Each wall is flat, endless, passes through zero and stands at right angles to its row. A trip goes straight from one point to another. Which walls does it cross, in order?
In the rows, zero is written as 128.

Walls:
(1): [101 116 119]
(2): [138 156 151]
(3): [ 73 107 165]
(4): [ 85 175  81]
Trips:
[ 97 133 115] to [ 96 148 139] => 2
[144 124 160] to [104  94  66] => 2, 1, 4, 3
[ 85 115 173] to [145 127 137] => 1, 3
[ 71 121  74] to [128  90 143] => 4
[145 146 104] to [ 67 109 107] => 2, 1, 3
[136 155 170] to [ 79 111 144] => 1, 4, 2

Walls:
(1): [ 84 123 159  93 137 193 168  63 122 142 178]
(2): [ 81 156 159  98 144 117 138 114 168 141 166]
(3): [ 82 150 143 110 175 117  77 117  69  64 196]
(4): [182 144 114 121 139 160 177 132 125 108 105]
(5): [ 91  89 167 160 115 168 118 108 208 134 163]
(6): [137 171 106 118  45 150 123 107 137 112 146]
(7): [ 90 139 131  79 119 152 174 132  75 144 136]
Trips:
[ 90 108 142 170  55 124 155  97 113 107 164] to [149 144 129 102 101 122  91 131 137 130 144] => 7, 1, 5
[ 97 144 115 131  82 118 160 110 158 153 111] to [105 112 146  69 119 134 155 143 145 131 162] => 3
[147  96 169  99 152 124 144 136 120 134 149] to [140 107 162 119 116 102 200 183 118 106  51] => 5, 3, 2, 1
[171  98 160 100 142 171  66 155 111 126  98] to [155 186 136 114 121 101 153 123 133 127 169] => 6, 2, 7, 1

Walls:
(1): [102 141 117 108 147 118 143 114 153 130 177 163 122  70 158 134 119 173
 168 160 105 134 136 126]
(2): [107 108 118 110 131 115 179 159 189  68 122 118 114 139 108 143 119 169
 121 108 128 114 119 105]
(3): [153 131 127 162 121 196 102 116 105 151 122 200 155 134  89 143 160 139
 181 135 187  80 145 108]
(4): [203 189 109 123 213  63 118 126 123 103 184 124 174 155 120  73 138 153
 181 140 145 111 109 109]
Trips:
[199 125  76 134 136 152 123 115 125 128 165 159 127 145  95 160 109 137
 115 152 149 180 154 115] to [141 170  94 135 100 144 134 127 163 122 155 114 121  75 129 153 172 164
 125 174  96 179 139 140] => 3, 2, 4
[ 66 130 172 148 108 112  89 157 161 114  83 106 114  88  87  80 163  61
 116 123  57 162 116 139] to [112 116 141 176  70 139 121 116 149 137 106 139 119 114 145 154 111 101
 121 166  93 170 138 141] => 1
[110 100 134 101 124  65  98 174  77 150 149 175  71 137 104  98 133 124
 122 121 134 131  83 125] to [130 147 102 114  78  64  68 102 114 130 175  99 134 152 117 150 142 142
 118 145 104 123 143  92] => 1
[108  99  52 169 111 123  73 123 127  76  74 127  40 190 145 101 139 118
 119 125 133 115  99 129] to [134 124 185 154 179  95 124 185 119 124  84 139  63 159 177 100 113  99
 145 122 189  78  97 124] => 4, 3
[155 111 135 192 105  81 124 154 131  93 160 193  96 114 155 187  84 164
 148 163 110  85 111 100] to [115  86 124 121 127 117  77  85 141  97 153 151  94 157 159 132 116 127
 146 118 122 174 128 163] => 4, 3, 2
[140 111 119  95  83 121 112 167 128  95 191  73 118 147  56 140 140 191
 106 122  54 133  90 134] to [ 64 116 142 177  65 137 164 138  92 171 141 138 164 141 173 138  90 103
 126 192 134 154  41 112] => 4, 1, 2
